Each row is a point. The last column is the point's height on a tilted bowl or saddle (a function of degree 2), plus a little noise. Along how many of its main directions does it bend up, bend down or stay straight?
In the rows, 128 means zero.

Points (10 x 3):
[[ 68 159 107]
 [140 122  96]
 [ 86  72 216]
 [116 147 105]
 [119 113 102]
 [ 48 132  96]
 [185  92 116]
 [130 130  96]
 [171 101 106]
 [191 163 167]]
Directions: 1 up, 0 down, 1 straight

Points:
[[ 95 129 185 174]
 [169 123 165 167]
 [139 142  83 164]
 [100 123 228 216]
 [ 98 139  92 157]
 [ 36 105 113 145]
 [ 95  75 144 154]
 [140 102 158 163]
 [112  87 118 149]
 [141 171 126 158]
 [186 107 143 160]
 [111  91 126 150]
 [148 155 108 159]
 [ 65  74  99 144]
 [159 206  78 183]
 [ 66 108 103 148]
 [164 129 165 166]]
Directions: 1 up, 0 down, 2 straight

Points (15 x 4):
[[202 176 156 202]
 [ 92 119 109 138]
 [161  79 144 164]
 [ 90 102  57 162]
 [ 98  65 112 174]
 [140 128  74 138]
 [139 137 148 130]
 [103  94 103 144]
 [ 98 151 162 145]
 [ 93 187 138 169]
 [100  95 166 155]
 [119 101 128 134]
 [153  79 133 158]
 [175 181 168 178]
 [191 148 212 199]]
Directions: 3 up, 0 down, 0 straight

Points, 22 rows:
[[ 91 145 128 123 128]
 [147 188 145 220 162]
 [110 142 154 143 136]
 [103 142 111 170 129]
 [225 110 133 138 187]
 [ 70  93 125 127 145]
 [139 156  45 184 164]
 [113 121 108 131 129]
 [195  65 135 173 211]
 [129 102  98 165 149]
 [106 122 127 151 132]
 [141 166 171 135 150]
 [136 145  30 177 178]
 [158  98 106 145 153]
 [ 93 139  98  68 140]
 [ 61 109 118  77 142]
 [208 146 145  90 159]
 [110 140 110  75 133]
 [100 152 113 111 129]
 [156  63 125 166 186]
 [102  82  98 151 153]
 [142  51 122 207 225]]
Directions: 3 up, 0 down, 1 straight

Points:
[[164 127 141 187 164 154 155]
 [144  51 199 125 161 123 125]
 [125 118  89 109 125 187 143]
 [156  75 245 104  66  63 249]
 [101 150 183 157 185  49 199]
 [109 124 100  95 181  88 147]
 [138 121 165 116 155 164 129]
 [106 131 129 124 191 114 143]
 [179  91 115 224 148 158 153]
 [137 163 152 126 137 212 115]
 [129 138 143 106 132 126 135]
 [109 164 140 168 123 117 144]
 [ 79 145 142 111 132 122 141]
 [189 132 122 123 150  90 133]
 [141  96 111 170 104 112 137]
 [111 213 138  55 137 142  80]
 [201 150 144 124 167 192 151]
 [125 132 158 104 101 110 152]
 [104  60 115 194 180  74 107]
 [152  54  74 126  96 145 124]
 [119 133 106  66  89 153 146]
 [144 145 102 123 122 125 132]
 [134 118 162 195 179  96 162]
 [153 198 124 143  73 137 125]
 [ 78 111 143 103 188 146 127]
 [ 65  50  64 102 125 114 150]
 [ 96  58 170  73 194  95 126]
 [126 157 164 102  36 121 174]
 [116 124  77 116 103 112 143]
 [178 122 105 119  69  83 138]
 [178 148 153  96 162 100 131]
 [153 172 140 170 212  98 185]
 [115 191  88 182 155 119 155]
 [ 76  62 115 129 117 161 124]
 [ 95 122 111 117  93 143 147]
 [ 65 134 166 104 198 194  95]
 [174 141  94 160 176 156 151]
 [177 150  35  84 112 173 117]
 [152 140 155 128 169  98 149]
 [120 134 164 171 116 119 148]]
Directions: 3 up, 2 down, 1 straight
